Each row is a point. To make a cloud, some directions were put in groups of two or more. Within a group, all points are equally far from the middle, so they leave a hole (a ring in 2 directions, a hollow ball in 3). The other directions are filled evenly. Then the cloud was stretched, turned, moved and blurred a little. How many holes are there, and how many directions does each take, smallest first?

Cloud (22 x 3):
[[ 0.36  0.09  0.47]
 [ 0.00  0.61  0.20]
 [ 0.11 -0.44  0.42]
 [-0.01  0.04 -0.31]
 [ 0.24  0.41  0.21]
 [-0.55  0.01 -0.26]
 [ 0.18 -0.46  0.46]
 [-0.35  0.14  0.40]
 [ 0.13  0.47  0.31]
 [-0.07  0.06  0.49]
 [ 0.53 -0.01  0.48]
 [-0.29  0.48  0.43]
 [ 0.11 -0.43 -0.25]
 [-0.20 -0.25 -0.23]
 [ 0.12  0.06  0.51]
 [-0.43  0.16  0.37]
 [-0.39 -0.19  0.14]
 [ 0.71 -0.07  0.38]
 [ 0.07  0.32 -0.20]
 [-0.02  0.57 -0.09]
 [ 0.16  0.31  0.42]
 [ 0.53  0.05 -0.02]]
Holes: 1 (2)

Cloud (31 x 4):
[[ 0.16 -0.19  0.32  0.19]
 [-0.04  0.33 -0.49  0.17]
 [ 0.37  0.61 -0.07 -0.28]
 [ 0.01 -0.24  0.41  0.00]
 [ 0.06 -0.06 -0.64 -0.15]
 [-0.26  0.58  0.26 -0.35]
 [ 0.07  0.23  0.31  0.25]
 [ 0.51  0.02  0.10 -0.47]
 [ 0.16 -0.19 -0.57 -0.24]
 [-0.04  0.24  0.51 -0.21]
 [ 0.04  0.67 -0.08 -0.43]
 [-0.54 -0.13 -0.15 -0.37]
 [-0.08  0.27 -0.54 -0.35]
 [-0.52  0.11 -0.23  0.22]
 [-0.18  0.53 -0.28 -0.45]
 [ 0.05  0.11  0.41  0.16]
 [-0.24  0.61  0.11 -0.43]
 [ 0.11 -0.26 -0.08 -0.55]
 [ 0.10  0.67  0.00 -0.44]
 [-0.10  0.27  0.48 -0.06]
 [ 0.08  0.51  0.32 -0.45]
 [ 0.32  0.21  0.30 -0.50]
 [ 0.30 -0.27 -0.36 -0.38]
 [-0.12  0.40  0.45 -0.25]
 [-0.09  0.35  0.47 -0.24]
 [ 0.42  0.04  0.14  0.26]
 [-0.38  0.57  0.10 -0.37]
 [-0.46  0.40  0.09  0.12]
 [-0.46 -0.35 -0.04 -0.25]
 [ 0.39 -0.07  0.12 -0.52]
 [ 0.56  0.09  0.06  0.17]]
Holes: 2 (2, 2)

Cloud:
[[-0.42  0.21 -0.02 -0.16  0.70 -0.13]
 [-0.72  0.45  0.13 -0.16  0.44  0.14]
 [ 0.15  0.46 -0.12  0.58  0.44 -0.07]
 [ 0.39  0.20 -0.29  0.47 -0.27 -0.12]
 [ 0.06  0.20 -0.15  0.28  0.51  0.38]
 [ 0.26 -0.09  0.20 -0.33  0.47  0.13]
 [-0.66 -0.27 -0.13 -0.45  0.21 -0.12]
 [-0.65  0.18  0.31 -0.22  0.35  0.44]
 [ 0.13 -0.22 -0.56 -0.13  0.15  0.13]
 [ 0.09 -0.23 -0.38  0.11  0.36  0.20]
 [-0.13 -0.18 -0.14  0.43  0.33  0.41]
 [ 0.28 -0.05 -0.35  0.37 -0.22 -0.38]
 [-0.59  0.40  0.08 -0.35 -0.21  0.19]
 [ 0.24  0.51 -0.41  0.52  0.00  0.15]
 [-0.59  0.31  0.22  0.66  0.04  0.10]
 [-0.17  0.43 -0.14  0.40  0.59 -0.18]
 [-0.23  0.11  0.02  0.53  0.55 -0.32]
 [-0.27  0.04  0.05  0.54  0.53 -0.34]
 [ 0.11 -0.25  0.10  0.63  0.23  0.25]
 [-0.30  0.26  0.33  0.13 -0.41  0.31]
 [-0.30  0.26  0.56  0.24 -0.11  0.39]
 [-0.54  0.46 -0.12  0.27  0.12  0.55]
 [ 0.01  0.13 -0.22  0.19  0.67 -0.07]
 [ 0.38  0.42  0.09  0.09 -0.14 -0.17]
 [-0.69 -0.27 -0.49  0.05 -0.18  0.14]
 [-0.01  0.17 -0.26  0.39 -0.22 -0.46]
 [-0.72 -0.34 -0.17 -0.19  0.17  0.25]
 [-0.43 -0.19 -0.28 -0.41  0.33 -0.28]
 [-0.43  0.26 -0.45  0.35 -0.33  0.39]
 [ 0.36  0.35  0.20  0.62  0.14  0.14]
 [-0.03  0.34 -0.30  0.46 -0.13 -0.40]
 [-0.46  0.13  0.19 -0.12 -0.45  0.07]
 [-0.28  0.36 -0.62  0.14 -0.02 -0.31]
 [-0.29  0.27  0.55 -0.05  0.06  0.52]
 [-0.15  0.12 -0.09 -0.45 -0.16 -0.34]
 [-0.39  0.37 -0.08  0.46  0.18  0.55]
 [-0.04  0.17  0.54  0.38  0.00  0.44]
 [ 0.37 -0.04 -0.20  0.39 -0.43  0.05]
 [ 0.34 -0.09 -0.42  0.45 -0.31 -0.05]
 [-0.30 -0.02  0.47 -0.26  0.48 -0.24]
 [-0.44  0.20  0.56 -0.13  0.16  0.46]
 [-0.02  0.03  0.05  0.33 -0.57  0.29]
 [-0.18  0.30 -0.33 -0.50 -0.03 -0.25]
 [-0.38 -0.57  0.39  0.14 -0.13  0.12]
 [ 0.21  0.31 -0.25  0.45 -0.17 -0.34]
 [ 0.19 -0.19 -0.11 -0.39 -0.30  0.29]
 [-0.65  0.58  0.10 -0.25  0.29  0.10]
 [ 0.29 -0.19  0.20 -0.33  0.38  0.12]
 [-0.14  0.41 -0.63 -0.14  0.04 -0.23]]
Holes: 3 (2, 2, 2)

Cloud, 80 rows:
[[-0.15 -0.37  0.52  0.40 -0.17  0.14  0.31 -0.25]
 [-0.08 -0.74 -0.45  0.39 -0.36  0.24 -0.18  0.27]
 [ 0.28 -0.70 -0.17  0.29 -0.37 -0.12  0.00 -0.42]
 [ 0.20 -0.01  0.55  0.24  0.08  0.26 -0.16  0.34]
 [-0.15  0.06 -0.53  0.00 -0.17 -0.14 -0.39 -0.46]
 [ 0.39 -0.18 -0.67 -0.19  0.42 -0.48  0.36 -0.45]
 [-0.32 -0.23 -0.31 -0.60  0.19  0.17  0.20  0.18]
 [-0.36  0.00  0.12 -0.67  0.14  0.24 -0.13 -0.08]
 [ 0.06 -0.43  0.14 -0.10  0.40  0.37  0.17 -0.32]
 [-0.69  0.03 -0.08 -0.34  0.09  0.20  0.35  0.23]
 [ 0.28 -0.02 -0.31 -0.02  0.79 -0.48 -0.35  0.20]
 [-0.01  0.18 -0.02  0.64 -0.10 -0.33 -0.25  0.08]
 [-0.58  0.13  0.19 -0.41  0.13  0.07  0.00 -0.11]
 [-0.26 -0.09 -0.49 -0.57  0.17 -0.04  0.52  0.49]
 [-0.50 -0.03 -0.08 -0.16  0.51  0.22  0.51 -0.03]
 [ 0.12 -0.46 -0.37  0.38 -0.09 -0.12  0.32 -0.50]
 [ 0.28 -0.40 -0.44  0.08 -0.14  0.17 -0.03 -0.64]
 [ 0.36 -0.08 -0.72 -0.14 -0.21  0.22 -0.35 -0.39]
 [ 0.03  0.19  0.48 -0.09  0.08 -0.51 -0.18  0.30]
 [ 0.38 -0.14 -0.58  0.28 -0.15  0.29 -0.17 -0.35]
 [-0.09  0.05  0.14 -0.05  0.38 -0.79 -0.22  0.38]
 [ 0.53 -0.34  0.07  0.30  0.45 -0.15  0.55 -0.25]
 [ 0.71 -0.54 -0.13  0.15  0.03 -0.59  0.00 -0.39]
 [ 0.27 -0.42 -0.13 -0.54  0.07  0.27  0.18 -0.35]
 [ 0.20 -0.19  0.36  0.02 -0.36 -0.09  0.40 -0.06]
 [-0.06  0.27 -0.26 -0.23  0.69  0.34 -0.03  0.23]
 [-0.14 -0.16  0.16 -0.25  0.63 -0.74 -0.07  0.29]
 [ 0.01 -0.44 -0.62 -0.14  0.18 -0.54  0.15  0.27]
 [-0.02 -0.40 -0.43  0.23  0.03 -0.41  0.07 -0.47]
 [-0.01 -0.50 -0.89  0.13  0.15 -0.10  0.63  0.19]
 [-0.17  0.07 -0.38 -0.44  0.56 -0.66  0.17 -0.22]
 [-0.05  0.17  0.58  0.08 -0.15  0.19 -0.45 -0.24]
 [-0.87 -0.06 -0.39  0.07  0.15  0.12  0.20  0.41]
 [ 0.09 -0.53 -0.05  0.78 -0.12  0.41  0.08 -0.23]
 [-0.21  0.26  0.16 -0.09  0.02  0.48  0.15 -0.52]
 [ 0.16 -0.53  0.34 -0.32  0.27  0.02  0.12 -0.09]
 [ 0.24 -0.11 -0.44  0.76  0.08  0.20  0.03 -0.09]
 [ 0.34 -0.54 -0.56  0.19 -0.41 -0.36  0.28  0.02]
 [ 0.40 -0.04 -0.60  0.15 -0.31  0.44 -0.06 -0.37]
 [-0.12 -0.04  0.19 -0.12 -0.46  0.52 -0.15 -0.10]
 [-0.17  0.54  0.17 -0.15  0.23 -0.06 -0.12  0.26]
 [-0.05 -0.31 -0.22  0.30  0.09 -0.64  0.17 -0.31]
 [-0.13 -0.28  0.12  0.16 -0.46 -0.61 -0.01  0.52]
 [ 0.24 -0.04  0.47  0.42 -0.43  0.04 -0.54 -0.17]
 [ 0.26  0.30 -0.44 -0.57  0.67  0.27 -0.05  0.15]
 [-0.04 -0.32  0.00  0.16 -0.24 -0.80 -0.10 -0.06]
 [-0.18 -0.50 -0.68  0.11 -0.02  0.41  0.08  0.25]
 [ 0.26  0.34 -0.32 -0.05 -0.44 -0.17 -0.34 -0.10]
 [ 0.23 -0.29  0.13 -0.17 -0.53 -0.06  0.29 -0.16]
 [-0.09 -0.43 -0.12  0.71 -0.24  0.24  0.35 -0.35]
 [-0.13  0.08  0.05  0.54 -0.03  0.08 -0.19 -0.43]
 [-0.27  0.34  0.15 -0.14  0.19  0.12 -0.28  0.45]
 [ 0.25 -0.66 -0.39 -0.03  0.07 -0.39 -0.24 -0.45]
 [ 0.36 -0.78  0.44  0.02 -0.31 -0.26 -0.25 -0.27]
 [ 0.39  0.35  0.18 -0.28 -0.07 -0.25  0.31 -0.38]
 [ 0.59  0.07 -0.48 -0.20  0.38  0.32 -0.20 -0.75]
 [ 0.38  0.30  0.60  0.04  0.10 -0.11 -0.13 -0.17]
 [ 0.10  0.24 -0.23 -0.19 -0.61  0.23 -0.37 -0.37]
 [ 0.26  0.05 -0.06 -0.11 -0.46  0.27 -0.33  0.26]
 [-0.12 -0.18  0.08  0.09  0.62  0.12  0.27 -0.56]
 [ 0.08  0.00  0.17 -0.91  0.24 -0.08  0.21 -0.09]
 [ 0.17  0.17  0.34 -0.49  0.08 -0.11  0.41 -0.57]
 [ 0.17 -0.21 -0.14 -0.03  0.45 -0.36 -0.16  0.67]
 [-0.01  0.16 -0.30 -0.44  0.00 -0.20 -0.79  0.03]
 [ 0.70 -0.07 -0.34  0.06 -0.33  0.13  0.08  0.07]
 [ 0.12 -0.02  0.09 -0.16  0.10 -0.22 -0.49  0.57]
 [ 0.46 -0.19 -0.47  0.35 -0.05  0.46  0.08  0.16]
 [ 0.61 -0.25 -0.48  0.02  0.03 -0.62 -0.02 -0.17]
 [-0.57 -0.17  0.40  0.51 -0.31 -0.14 -0.34 -0.03]
 [ 0.31 -0.06 -0.15 -0.41 -0.27  0.46 -0.38 -0.26]
 [ 0.34 -0.25 -0.38  0.30 -0.60 -0.38  0.30  0.09]
 [ 0.03 -0.36 -0.11 -0.01 -0.13  0.28 -0.50  0.29]
 [ 0.48 -0.33 -0.02  0.30 -0.35  0.07  0.00  0.56]
 [-0.15 -0.21 -0.57  0.20  0.29 -0.64  0.33  0.28]
 [ 0.29  0.49  0.24 -0.27 -0.13  0.03  0.09 -0.05]
 [-0.10  0.30  0.37  0.38  0.39  0.19 -0.08 -0.08]
 [-0.45 -0.09  0.28 -0.25  0.07  0.15  0.35  0.09]
 [ 0.25 -0.09  0.59 -0.06  0.12 -0.20 -0.07  0.43]
 [ 0.22  0.13  0.63 -0.11  0.30 -0.17  0.07  0.21]
 [ 0.29 -0.26 -0.56 -0.03  0.12  0.35 -0.01 -0.61]]
Holes: 2 (2, 4)
